Rows are points. Each copy is the shape, with its points in the same order, stretched, turned, moved and blurred by noise. Is it also mirrored, or only turned?
In the rows, 128 means zero.

Shape:
117, 175
167, 126
110, 184
118, 46
132, 166
147, 118
69, 55
Copy 1:
180, 102
163, 179
188, 87
72, 185
175, 121
149, 164
62, 134
Copy 1 is: mirrored
Copy 2:
155, 92
147, 155
158, 86
67, 160
159, 110
128, 141
51, 122
Copy 2 is: mirrored

Shape, 6 rows:
71, 77, 141
124, 151, 177
183, 145, 72
113, 147, 177
153, 179, 68
76, 125, 129
Copy 1, 6 rows:
55, 147, 122
148, 179, 127
179, 66, 95
135, 180, 134
187, 67, 143
99, 135, 151
Copy 1 is: mirrored
Copy 2:
72, 141, 92
144, 216, 130
204, 114, 144
131, 212, 127
178, 117, 189
89, 146, 139
Copy 2 is: mirrored

Shape, 9 rows:
130, 162, 129, 128, 74, 203
149, 185, 113, 142, 99, 87
142, 169, 43, 67, 128, 116
153, 78, 52, 141, 124, 189
144, 162, 139, 116, 96, 128
169, 107, 143, 84, 126, 226
124, 68, 123, 102, 148, 123
76, 215, 76, 138, 144, 120
126, 65, 137, 139, 59, 110
Copy 1 (9 x 6):
156, 159, 97, 163, 93, 201
113, 194, 138, 130, 135, 118
177, 162, 89, 65, 158, 147
165, 89, 74, 62, 72, 178
147, 155, 123, 154, 132, 141
202, 85, 109, 140, 106, 228
146, 67, 101, 122, 141, 126
67, 195, 84, 103, 176, 182
147, 98, 92, 178, 93, 65
Copy 1 is: mirrored
Copy 2 (9 x 6):
105, 139, 96, 124, 51, 154
136, 119, 72, 170, 126, 87
164, 123, 27, 102, 144, 138
141, 91, 109, 125, 111, 242
124, 119, 100, 123, 98, 93
134, 133, 151, 51, 72, 184
111, 76, 137, 70, 160, 141
88, 168, 29, 161, 156, 122
98, 35, 135, 124, 100, 128
Copy 2 is: only turned

Shape:
166, 71, 184, 194, 133, 179, 111, 164
70, 116, 158, 97, 160, 148, 117, 196
145, 99, 123, 125, 117, 53, 160, 139
167, 133, 93, 78, 124, 75, 129, 80
88, 91, 175, 168, 128, 74, 102, 93
75, 148, 120, 150, 132, 192, 151, 196
121, 73, 70, 171, 134, 63, 97, 101
126, 181, 166, 145, 169, 129, 184, 199
182, 183, 80, 172, 112, 126, 145, 176
128, 141, 106, 114, 97, 92, 110, 173
167, 86, 124, 156, 71, 193, 160, 78
Copy 1 (11 x 8):
140, 175, 155, 205, 127, 184, 115, 108
86, 165, 138, 128, 190, 92, 117, 161
154, 117, 113, 148, 60, 81, 159, 181
156, 149, 53, 73, 38, 86, 155, 150
149, 64, 133, 143, 100, 115, 120, 93
53, 153, 116, 125, 197, 159, 158, 169
144, 80, 33, 183, 77, 98, 153, 105
149, 154, 156, 101, 178, 143, 175, 216
141, 152, 53, 127, 104, 189, 165, 220
109, 131, 75, 126, 96, 118, 113, 206
80, 174, 124, 134, 42, 177, 164, 80
Copy 1 is: mirrored
Copy 2:
217, 150, 113, 159, 118, 112, 182, 41
101, 152, 65, 75, 117, 107, 190, 114
128, 108, 141, 149, 122, 67, 137, 178
141, 105, 179, 91, 154, 110, 69, 194
113, 109, 163, 125, 127, 18, 140, 69
101, 209, 67, 140, 134, 165, 177, 97
119, 80, 110, 181, 162, 57, 79, 113
146, 226, 105, 119, 150, 89, 207, 158
182, 222, 96, 180, 143, 131, 91, 169
122, 156, 91, 122, 91, 103, 99, 168
162, 130, 204, 167, 130, 203, 123, 67
Copy 2 is: mirrored
Copy 3 (11 x 8):
147, 54, 167, 136, 124, 208, 91, 138
68, 94, 149, 134, 142, 123, 157, 159
203, 110, 148, 161, 124, 99, 172, 111
212, 145, 103, 102, 143, 82, 142, 122
141, 91, 146, 146, 151, 123, 117, 48
72, 142, 97, 147, 80, 178, 156, 167
198, 94, 68, 184, 145, 114, 119, 83
119, 174, 169, 159, 127, 175, 176, 161
185, 191, 105, 168, 78, 162, 118, 173
148, 143, 123, 157, 100, 89, 124, 152
185, 98, 98, 71, 58, 194, 121, 108
Copy 3 is: only turned

Shape, 13 rows:
133, 85, 149, 100, 123, 64, 77, 143, 129
149, 142, 130, 139, 77, 164, 167, 141, 120
201, 144, 135, 131, 109, 151, 213, 127, 167
83, 77, 155, 101, 153, 79, 106, 67, 112
64, 86, 117, 64, 200, 71, 77, 150, 127
130, 112, 104, 114, 72, 178, 163, 157, 117
85, 179, 199, 106, 76, 170, 130, 183, 125
49, 148, 229, 106, 98, 154, 194, 118, 181
123, 103, 129, 120, 163, 118, 83, 160, 55
159, 171, 78, 175, 70, 124, 184, 121, 160
108, 116, 126, 115, 205, 74, 80, 95, 120
103, 126, 133, 54, 152, 55, 122, 112, 76
139, 106, 113, 166, 115, 101, 165, 195, 82
Copy 1 (13 x 9):
97, 106, 201, 89, 126, 58, 77, 145, 92
158, 105, 132, 182, 123, 149, 163, 137, 94
212, 78, 129, 180, 157, 96, 180, 122, 148
89, 80, 147, 76, 152, 99, 36, 81, 100
43, 123, 166, 17, 159, 82, 68, 125, 150
136, 82, 95, 135, 119, 158, 156, 163, 92
96, 163, 190, 174, 106, 203, 159, 110, 113
99, 65, 183, 204, 125, 174, 127, 72, 176
101, 147, 150, 94, 171, 122, 109, 142, 51
154, 100, 83, 212, 130, 78, 188, 140, 105
78, 131, 144, 81, 194, 65, 60, 110, 128
82, 127, 152, 32, 142, 101, 102, 62, 84
111, 96, 136, 130, 176, 95, 209, 171, 50
Copy 1 is: only turned
Copy 2 (13 x 9):
148, 81, 129, 81, 134, 95, 104, 146, 118
151, 154, 109, 146, 86, 148, 88, 140, 55
200, 178, 128, 132, 77, 163, 153, 154, 71
95, 126, 166, 84, 185, 101, 121, 107, 120
77, 89, 95, 65, 180, 117, 130, 162, 182
127, 151, 97, 130, 101, 169, 66, 178, 54
105, 60, 83, 162, 84, 188, 83, 103, 51
60, 81, 155, 141, 90, 192, 153, 110, 48
144, 114, 75, 123, 194, 116, 82, 134, 119
141, 213, 106, 158, 49, 101, 104, 139, 95
113, 127, 123, 99, 184, 103, 131, 99, 178
109, 119, 67, 51, 152, 86, 137, 118, 86
140, 139, 77, 169, 143, 87, 111, 188, 73
Copy 2 is: mirrored
